Each row of a before or after table is a point. The points were changed in one or more steps. Then noise was added and the rows were shuffled. The steps act on columns, c1 being the first. Name the steps. A step turns or swaps two columns, mirrors them in a line or flattens them onto one, adds a multiple of one to another, or multiplies or shifts one. Angles are multiples of 10 degrees, from the lower column toward the higher: turns from -170 to 170, lines from 10 to 170 but not 90. Use the fewest steps. Two steps may share a column if one is a turn and the other turns, adds or multiplies; they go together, in the order done. Otherwise the lowest column goes first.
In the rows, zero is written as 128.

Before:
[[117 113]
 [ 93 112]
 [102 107]
 [ 98  86]
 [114 143]
 [173  94]
 [125 107]
 [122 163]
 [111  86]
 [104 219]
 [161 150]
 [ 95  91]
 [100 101]]
After, 13 rows:
[[151 123]
 [112  76]
 [120 110]
 [119  92]
 [133  86]
 [220 153]
 [ 79 149]
 [103  92]
 [129 170]
 [106  79]
 [159 138]
 [113 115]
 [123  98]]
Steps: mirror c1 and c2 in the line at 60 degrees

Before (11 x 6):
[[151 169  70 173 125 115]
 [132 144 163  91 162 115]
 [ 90 165  80 126  85 182]
 [142 151  65 159  92 112]
 [109 126 102  80 160 133]
 [151 130 125 135 146 131]
 [169 144 153 141 142 144]
 [145 163 114 171  69 130]
 [ 68 123 122 103 149 156]
 [149 124 121 143 105 139]
 [171 138 139 107 146 128]]
After, 11 rows:
[[115 134 126 138 103 125]
 [165 195 109 124 176  81]
 [121 152 146 155  88 148]
 [119 133 142  83  81 131]
 [ 96 123 165  57 118 149]
 [152 134 116 158 110 130]
 [138 132 135 219 106  56]
 [ 97 149 108  78 184 132]
 [190 148 146 213 120  98]
 [ 93 130 112  31 142 109]
 [166 127 124 188 115  58]]
Steps: mirror c1 and c5 in the line at 140 degrees; turn c2 and c6 by -60 degrees; turn c3 and c6 by 60 degrees; multiply c4 by 2

Before (10 x 11):
[[113 155 166 157 117  93 113 121 138 155  57]
 [143 118 156 152  83 111 212 149 117 128 130]
 [208 169 174 128 121 179 142 130 120 102  90]
 [ 96 120 112 155 116 125 136 177 137  93 110]
 [116 160 146 100 175 105 137  67 161  95 105]
 [108 150 170 188 195 154 186 143 142  86  59]
 [177 101  81  94 177  92 142 131 150 107  90]
 [113  99 134 134 159  95 104 153 115 105 123]
 [120 101 171 170 171 123 178 107 171 141 167]
 [113  77 102 121 156 169 121 149 102  98 136]]
After (10 x 11):
[[194 107 107 129 122  41  93 124 115 106  91]
 [111 118 101  70 178 139  96 158 162  96 105]
 [130 148 174 153 158 116 175 130 101 101 140]
 [133  49  96 142  82 120 152  97 117 128 134]
 [ 94  67 121 147 197  87 114  72 143  85  55]
 [194 117 131 127 170 172 155 157 148 107  92]
 [102 117 145 177 121 146 137  98 137  97 109]
 [114 157 108 154 158 155 150 120 114 108 126]
 [109  79  94 105 166 106 166  78 170 140 171]
 [ 98 138  82 122 118 136 102  93 138 154  53]]
Steps: turn c1 and c3 by 20 degrees; turn c3 and c6 by -140 degrees; mirror c2 and c7 in the line at 130 degrees; turn c4 and c8 by -90 degrees

Before, 10 rows:
[[118 116 161 171 162 137 133 122 108  86 153 132 156  98 143 100 162 174]
 [ 91 140 168 161 127 104  88 132 139 138 142 144 107 104 112 116 131 136]
 [124 132 101 128 109 102  97 137 110 117 158 100 147 153 102  99 134 161]
 [138 172 134 142 109 164 130  98 132 127 134 144 138 139 157 126 105 157]
 [111 115 131 142 121 132 154 104 125 132 127 121 151 154 120 156  99 118]
 [155 172 108 110 159 123 101 145 108 123 123 125 111 117 143 114 127 126]
 [144 123 124 142 133 167 112 118 149 137 160  85 130  90  93 157 114 173]
 [ 89 162 104 121 161 130 104 146 127 119 142 128 108 137 115 158 139 118]
 [113 120 129 115 137 154 140 168 161 134 159 137 109 121 141 114 161 107]
 [128 145 168 128 144 150 103 159 151  75 106 143 160 150 110 134 159 133]]
After (10 x 18):
[[123 149  44 125 109  99  95 137 111 117 157  99 101 153 103 150 135  95]
 [112 145 132 115 160 153 138 168 135 133 160 137 154 123 141 129 162 143]
 [111 117 134 138 124 131 154 105 121 132 127 122 111 154 121  99  99 151]
 [ 87  86  56 122 127 131 105 147 163 118 142 129 150 139 114 137 140 123]
 [142 109 115 140 148 164 114 117 132 140 161  85 110  91  94 107 115  85]
 [138 103 148 140 130 165 130  96 110 127 134 144 109 140 157 163 106 104]
 [ 93 131 249 161 140 106  88 133 127 138 142 143 144 104 110 144 131  99]
 [128 112 248 128 152 149 104 160 144  74 107 141  96 151 111 137 158 127]
 [158 111  70 108 107 123 102 146 159 121 124 124 142 118 145 170 129 116]
 [120 158 228 172 109 136 136 122 163  88 152 130  86  98 143 139 163  96]]
Steps: turn c2 and c16 by 130 degrees; multiply c3 by 3; swap c5 and c9; turn c13 and c18 by 160 degrees; add 0.3 times c7 to c18

Before (13 x 24):
[[ 96 144 105 142 205 187 112 167 136 137  83 170  88 170 144 117 128 156
  159  96 123 148 163  93]
 [ 75  92 152 101 112 106 185 122 157 110 103 125 149 149 141  92 160 110
  119 175  73 125 109 153]
 [143 112 159  92 134 194 140 149 172 183 132 141 126 214 135 149 111 150
   82 119 138 176  95 107]
 [108  73 115 131 167 160  77 175 159 157 122 132  80 204 101  99 135 178
  114 121 151 157 188 112]
 [139 116 148 140 121 161 139 140 137 196 133 124 125 157 126 135 111 194
   55 104 128 160 132 131]
 [ 87 145  83 123 225 110 124 121 138 114 104 106  79 164 195  85 139  94
  146 118 110 125 138 107]
 [110 152  71 128 189 159 110 124  91 100 121 148  89 175 152  98 137 123
  151 138 135 106 113  78]
 [137 152 105  96 149 109 132  97 140 131  63 123 124 168 179  85 149 115
  165 154  96 100 119 128]
 [134 132 162 124 133 182 115 112 157 180 150 112 139 156 125 157  96 172
  121 146 145 203 116 133]
 [101 147  85 101 161 118 153 153 101 121  96 124  71 191 159 136 128 123
  176 124 129 131 135 116]
 [ 93  75 169  76 110 112 171 137 128 122  67  72 148 123 145  46 122  82
  138 153  83 106  96 146]
 [ 86 113 147  89 170 108 163 154 143 149  80  87 146 130 107  69 141  71
  108 193  88  74 151 177]
 [167 115  75 133 209 158 110 172 136 119 133 150  94 164 162 137 113 149
  147 120 118 146 161  99]]
After:
[[ 98 133 171 198 110 108 169 133 129 120  88  70 146 122 145  46 137  81
  143 168  82 103 145 148]
 [134 124 164 127 135 184 117 112 157 177 159 111 160 159 128 153 110 169
  121 141 147 201 135 136]
 [ 96 124 108 103 203 188 111 169 142 135  42 166  99 170 145 117 104 156
  157  81 122 146 129  95]
 [108 113 145 165 167 110 167 151 145 145  97  88 133 132 102  70 148  72
  108 140  83  73 206 178]
 [120 171 117 160 168 162  76 172 160 157  78 131  85 201 102  98 104 175
  116  70 151 160 157 109]
 [ 94 112  83 121 227 108 122 122 139 113  53 103  83 164 196  85 106  93
  151 113 108 126 139 105]
 [132 146 147 126 125 161 136 144 136 195 130 122 134 161 126 137 114 195
   58 105 126 169 108 129]
 [140 117 157 167 133 196 140 148 174 181 133 134 135 211 140 152 111 145
   84 149 139 180  98 104]
 [171 134  78 133 209 159 108 170 136 122 102 151 110 165 164 133  96 149
  146  94 120 148 125 101]
 [139  89 100 140 150 109 136  93 137 130  59 123 113 167 179  82 139 113
  164 146  99 105 142 125]
 [ 84 136 149 171 113 106 184 125 154 112 125 125 126 150 143  88 167 114
  116 169  75 127 179 153]
 [102  95  88 134 159 114 153 157 105 120  42 125  83 194 156 135  91 123
  176 122 135 131 136 117]
 [113 110  71 112 194 158 111 123  93 100  79 150  96 172 150  99 113 127
  152 146 133 107 135  78]]
Steps: turn c20 and c23 by 60 degrees; turn c1 and c23 by -20 degrees; turn c2 and c4 by -140 degrees; add 1 times c13 to c11; turn c13 and c17 by 40 degrees

Before (14 x 64):
[[131 125 143 124  84 108 142 156 185 137 153 135  78 135 148  92  78 143
   80 100 104 142 149  90 141 134 149 168  93  96 101 117 142 180 136 145
  151 168 114 178  90 167  96  85 121 167 108 121 153 108 124 127 153 111
  146 142 119 126 163 114  90 138 139 117]
 [164  98  57 201 136 147 142 175 201 157  79 134 118 115  74 146 169  48
   95 107  93 148 164 158 149 122 104 132 145 170 181 112  69 112 182 163
  102 145 126 132 105  71 151 156 150  84 157 116 156  88 104 171  31 157
  136 119 144  93 125  75 153 120  96 198]
 [102 152 135 100 135 107 147 154 150 149 111 152 101 186 153 105 105 134
   94 122 133 148 155  72 114 112 118 186 130  91 140  89 164 177 154  75
  154 168 124 162 127 136 126  76 123 134 125 119 106  87 156 132 156  97
  116 119 151  98 122 105 100 100 166 107]
 [151 140 150 122 114  85 169 129 136 115 159 135  79 135 146  70 105 134
   76 139 129 121 121  91  82 124 129 155 102  74 157  68 169 139 144 136
  160 172 125 137 129 185 134 118 127 153 112 136 101  91 138 105 169 137
   97 105 112 102 123  82  88 154 137  99]
 [153 175  64  96 162 156 115 164 134 107 116 137 120 143 155  87 144  87
  213 168 147 134 155 125 200 109 169  98  86 114  97 135 115  93 121 138
  106 106 148  85 177 129  93 127 111  90 173  89 151 158 113 137 159 193
  104 115 133 168 149 169 157 168 105 205]
 [117 145 115 115 166 158 125 176 152 107 116 100 120 115  77 106 140 115
  189 152 112 116 160  79 192  52 148 105 145 147  93 110 159  96 125 119
   97 121 152 125 153 189  88 178 155 100 161 120 158 151 128 151 127 162
   74 116 148 152  92 175 163 167  91 185]
 [142 144 125 118 110 106 129 147 162 170 161 181 116 168 149  79 101 148
   84 152 116 122 134  75 135 145 102 156 142  65 134 116 171 150 152 104
  137 143  92 193 145 164 137 119 130 169  98 139 101 131 140 117 162 104
  149 128 135 117 149 146 115 162  81 120]
 [111  82  41 186 122 175 155 180 193  82 134 130 135 109  73 138 150  67
  131 108 166 121 180 150  99 128  87 137 140 149 178 137  70  96 184 156
   72 126 125 131 130  71 142 144 212 122 160  77 156 108 117 162  13 156
  164 114 138 110 103  91 110 131 158 165]
 [132 128 129 102  89 126 128 140 158 134 112 135 161 123 146  92  95 148
   62 139 139 160 107 126 136 122 167 159 129  68 134 115 199 168 152 121
  135 130 108 152 131 143 157  76 135 151 120 136 130  95 117 129 139 106
  144 101  96 151 108 117  97 117 117  71]
 [129 118 125  73 107 117 113 150 175 110 113 168 126 139 138  89  63 134
   90  99 134 122 124 138 115 129 126 177 136  70 147  87 186 173 167 142
   99 181  83 122 140 128 120 118 108 138  90 136 128 109 110 158 139 130
  126 138 140 123 141 128  49 129 113 139]
 [134 176  98  82 150 130 115 127 148 139  96 115 126 144 104 111 148 108
  177 155  90 105 176 133 156  49 171  76 104 122  96  84 117  95 158 121
  102 127 142 100 167 159  93 132 190 115 129  80 132 166 107 119 108 157
   77 127 118 133 138 206 168 180 140 165]
 [150  95  44 187 142 161 119 163 170 125  89 120  84 127  67 156 181  93
  136 129 118 131 175 128  78 119 116 154 151 120 159 167 122 147 140 163
   88 142 119 152 104  62 122 164 179 112 140 131 148 127 104 171  41 151
   91 114 139 112 139  83 147 151 135 131]
 [110 117  67 175 116 170 142 150 178 120  82 136 110 126  46 147 160  76
  110 135 111 139 211  81 119 138 134 148 154 133 234 125 131 134 150 185
   63 150 141 121 112 102 119 163 182 113 145  85 168 123 112 118   7 166
  137 117 154 100 130  88 198 110 116 179]
 [142 115 142 113 147 112 142 156 184 123 136 180 153 163 127 113  67 121
  107 135 123 126 134 134 100 121 146 187  89  57 145 125 142 173 160 139
  171 158 126 137 116 154 104 106 141 116 163 115 121 114 138 114 134 111
  123  88 126 131 118 154  81 144 100 116]]
After:
[[145 147 125 116 109  98 127 155 157 172 160 181 133 164 151  77  99 148
   86 150 118 122 127  80 133 144 108 159 144  61 115 116 171 145 147 100
  132 139  94 191 140 166 137 122 127 172 100 141  95 137 142 118 162 102
  151 110 131 115 151 111 140 160  84 121]
 [114 114  67 177 111 169 144 145 159 120  82 141  89 122  47 147 161  77
  107 138 107 137 216  81 117 141 137 151 155 129  40 121 130 130 150 186
   64 149 139 124 109 105 121 158 184 113 144  82 168 122 115 116   8 167
  130  85 150  98 135 179  65 110 113 178]
 [115 142 114 113 169 159 125 177 140 111 115 105 149 114  76 103 144 114
  191 154 113 115 161  79 193  45 148 105 147 148 149 115 159  98 128 122
   99 125 154 126 154 190  84 177 156 101 159 123 161 155 127 151 125 164
   76 104 146 155  90  91  84 167  89 180]
 [112  81  43 190 124 174 155 181 170  78 135 128 100 112  74 136 153  68
  131 105 166 121 178 152  96 127  90 139 142 144  93 137  65  96 181 157
   69 126 125 128 132  73 145 143 212 131 160  77 155 107 115 160  17 154
  169  76 141 113 101 164 149 126 154 169]
 [141 111 141 111 142 111 147 155 144 123 130 185 108 164 127 112  71 127
  108 132 125 125 136 133 103 120 146 192  90  54 131 124 141 174 162 142
  168 157 124 138 112 154 104 107 147 119 160 116 120 115 137 115 132 110
  125  60 128 134 111  93 170 149  98 120]
 [134 178  97  79 153 130 116 131 141 139  92 114 143 143  98 107 145 104
  176 151  88 103 177 130 157  49 168  75 106 124 152  83 120  92 154 119
  102 126 141 101 166 159  91 132 187 112 127  82 131 169 105 117 112 162
   73 108 117 132 135  58  78 180 140 162]
 [160  96  57 201 139 152 144 176 176 159  82 129 109 118  73 145 169  51
   93 102  95 144 165 158 153 119 107 131 153 171  83 110  69 112 184 165
  102 152 125 135 105  69 155 158 151  86 160 113 158  93 105 168  34 155
  138  64 144  90 119 186 110 125  99 195]
 [146  91  46 186 137 165 116 167 151 128  89 117 139 126  67 154 180  85
  137 126 119 130 181 123  80 119 116 151 148 117  76 167 121 146 144 161
   84 141 117 152 103  63 122 163 179 109 142 131 151 124 102 170  37 153
   95  88 140 114 140 176 113 153 130 129]
 [153 170  68  99 161 153 116 165 122 103 114 132 154 148 156  86 146  85
  213 166 145 132 153 127 201 110 172  97  89 110 146 131 110  92 123 141
  105 110 148  78 176 124  94 126 112  91 172  88 157 160 114 134 162 195
  103 115 140 166 145  91  92 172 108 205]
 [149 141 151 120 112  88 172 124 122 119 156 137 137 135 143  73 108 131
   74 139 128 124 119  95  81 121 135 153 101  73  75  65 168 140 150 136
  161 171 124 138 124 189 133 117 125 149 104 139 102  95 137 106 171 141
   98 105 111 108 121 165 176 151 143 106]
 [ 99 146 132  99 136 105 144 157 138 143 111 151 138 188 147 105 108 136
   91 119 131 147 156  67 111 110 118 184 131  89 100  93 157 181 150  74
  152 175 121 162 125 133 120  77 121 135 119 117 108  86 159 133 153  98
  118 107 151  98 120 145 160 101 170 110]
 [134 128 129 106  91 127 131 140 133 130 109 137 106 122 152  89  96 148
   68 137 141 157 105 124 134 129 169 161 132  69 149 112 201 165 152 122
  135 130 111 156 128 141 158  79 132 150 118 134 131  95 120 132 142 105
  147  91  96 147 111 134 161 113 113  71]
 [125 127 143 120  86 107 146 160 183 139 155 138 172 134 149  92  82 144
   81 102 109 141 152  83 136 127 149 169  89  93 118 118 143 183 134 141
  153 170 118 180  87 171 100  86 124 168 112 121 155 108 123 128 151 110
  146 103 116 121 165 138 164 135 144 119]
 [129 117 127  76 105 120 113 148 166 113 112 166 125 137 136  88  65 136
   86  97 131 125 124 142 112 124 127 177 135  71 113  89 178 171 164 141
   99 180  85 119 140 130 118 121 108 138  90 133 130 107 111 153 143 125
  128 107 144 123 134 111 207 124 116 140]]
Steps: turn c9 and c56 by -40 degrees; turn c13 and c31 by 140 degrees; multiply c13 by 0.7; turn c60 and c61 by -170 degrees

Before:
[[132 103 127 160 122 107 129  97  90 139 109 112  83 141 163 153 103 133
  150  95 144 100 103 121  96 150 149 111 118 157  91 161 131 120 169 169
  188  74 126 152 118 128  84 146 143 150 123  91  84 127 165 100 145 135
  151  89 124 134 148  99 122 144 119 158]
 [141 121 162 129 147 132 114 155 146  92 148 142 161 153 119 165 110  91
   99 121 125 102 170 110 121 105 133 139 153 171  92 113 157 142 164 169
  117 119  75  89 163 136 115 123  89 148 165  94  86 107 177 166 134 159
  147 161  86 116 135 135  63 123 135 143]
 [ 70 157 139 164 114 114 156 116 142 147 131 152 143 170  92 118 119 156
  164 145 157 118 147  72 179 104 136 160  72 135 115 158 126 118 151 106
  105 114  75  96 146 127 153  89 152  86 140 150 146 107 153 155 119  91
  131 157  80 104 139 122 131 187 143 134]
 [119 186 119 136 105 127 127 150 101 117 151 126 136  93 109 137  81 102
   79  79 161 122 112 155 173 136 147  95 146 163 126 176 151 113 117 151
  135 159 107 153 159 156 127 137 143 121 124 148 155 109 147 174 163 126
  125 117 165 145  87 148  72 125 170 145]
 [ 67 104 154 101 117 155 103  84 128 150  93 159 137 153 127 161 161 117
   96 130 131 140 112  95 147 152  83 152 118  91 151 106 135 166 138 123
  167 109 129 146 120 100 114  77 149 118 180 174 128 134 165 162 138 166
  149 123 138 148 135 131 134 144 111 157]
 [ 97 105 163 143 171 140 171 151  84  91 166 178  90 107 149 131 122 101
   93 144 146 115 135  91 150 107 128 110  90 105 133 142 114 145 152 161
  131 161 120 109 129 185  83 120 150 154 174 163 137  79 101  89 174 136
  142 131 127 135  91  91  98 117 168  75]
 [144 140 124  77 119 112 151 142 147 103 123 136 165 102 126  82 136 152
  144 143 135 175 115 133  98 174 164 143 142 104 105 122 119 122 110 122
  126 148 111 136 131 108  68 124  88 162 115 132 141 158 101 109 157  97
  134 103 126  61 157  81  97 148 181 102]
 [141 145 147 111 109  89 108 139 138 142 149 175 158 152 159  84 152 107
  163  74 202 106 117 144 159 161 133 130 101 137 148 177 147 131 148 156
  135 129 108 113 131 179 145 151  93 139 160 117  79 136  94 119 165 139
  173  81 112 136 109  90  75 194 110 135]]
After, 8 rows:
[[120 187 117 136 105 127 126 150 101 117  85 127 136  93 109 137 132 103
   79  60 162 121  94 155 172 136 148 144 147 160 126 177 151 114 115 150
  135 159 106 151 159 144 128 137 143 120 124 150 155 110 148 174 163 126
  125 117 167 145  87 149  73 126 169 144]
 [ 67 105 155 100 117 156 102  85 128 151 174 159 138 154 128 162 104 117
   94 148 131 140 140  95 147 152  82 124 119  50 150 106 136 165 138 123
  167 110 129 145 119 110 114  77 148 118 180 174 127 134 166 163 138 168
  148 122 136 149 134 130 134 143 111 158]
 [142 145 148 110 110  89 108 138 136 142 104 175 157 152 159  83  74 109
  163 102 202 105 113 145 160 160 133 125 101 128 149 177 148 131 148 157
  133 129 107 113 130 177 145 151  92 139 159 117  80 136  94 119 164 140
  174  82 110 135 109  89  75 195 110 134]
 [ 71 157 138 165 115 114 156 115 141 147 146 151 144 170  92 119 146 157
  164 135 156 118 140  72 180 104 135 103  71 163 115 158 125 119 151 106
  106 113  75  95 147 139 154  89 152  85 140 150 145 106 152 154 119  92
  132 157  80 103 139 122 131 186 143 132]
 [131 103 127 162 122 106 128  97  91 139 133 114  83 142 164 152 127 134
  150  87 146 100  90 120  95 150 148 153 119 140  91 162 132 120 170 168
  189  75 127 153 118 123  84 146 142 152 124  91  83 127 165 101 146 136
  152  89 122 134 147 100 121 143 120 158]
 [144 141 123  76 120 112 151 141 146 102 145 136 165 102 125  81 131 153
  144 144 134 176 135 132  99 175 165 114 141  76 104 121 119 123 109 120
  127 147 112 135 131 115  68 125  89 163 117 132 140 158 103 111 158  97
  134 102 126  61 157  83  96 148 181 101]
 [141 121 162 126 147 132 115 155 145  93 117 142 162 152 119 165 138  90
   98 111 126 101 132 109 122 106 134 109 153 247  92 114 156 142 164 169
  118 118  75  88 161 139 116 123  90 148 165  94  87 107 178 167 134 159
  146 161  87 116 136 137  63 123 135 144]
 [ 98 106 162 143 172 139 171 151  85  90  75 179  91 108 149 130 142 101
   92 136 146 116 147  90 149 106 128 131  90 101 134 142 115 145 151 159
  132 162 120 107 129 176  81 120 149 153 173 165 136  79 101  89 175 136
  140 131 126 135  91  90  99 118 169  75]]
Steps: turn c28 and c42 by 20 degrees; turn c11 and c28 by -140 degrees; mirror c17 and c20 in the line at 70 degrees; turn c23 and c30 by 40 degrees; multiply c30 by 2
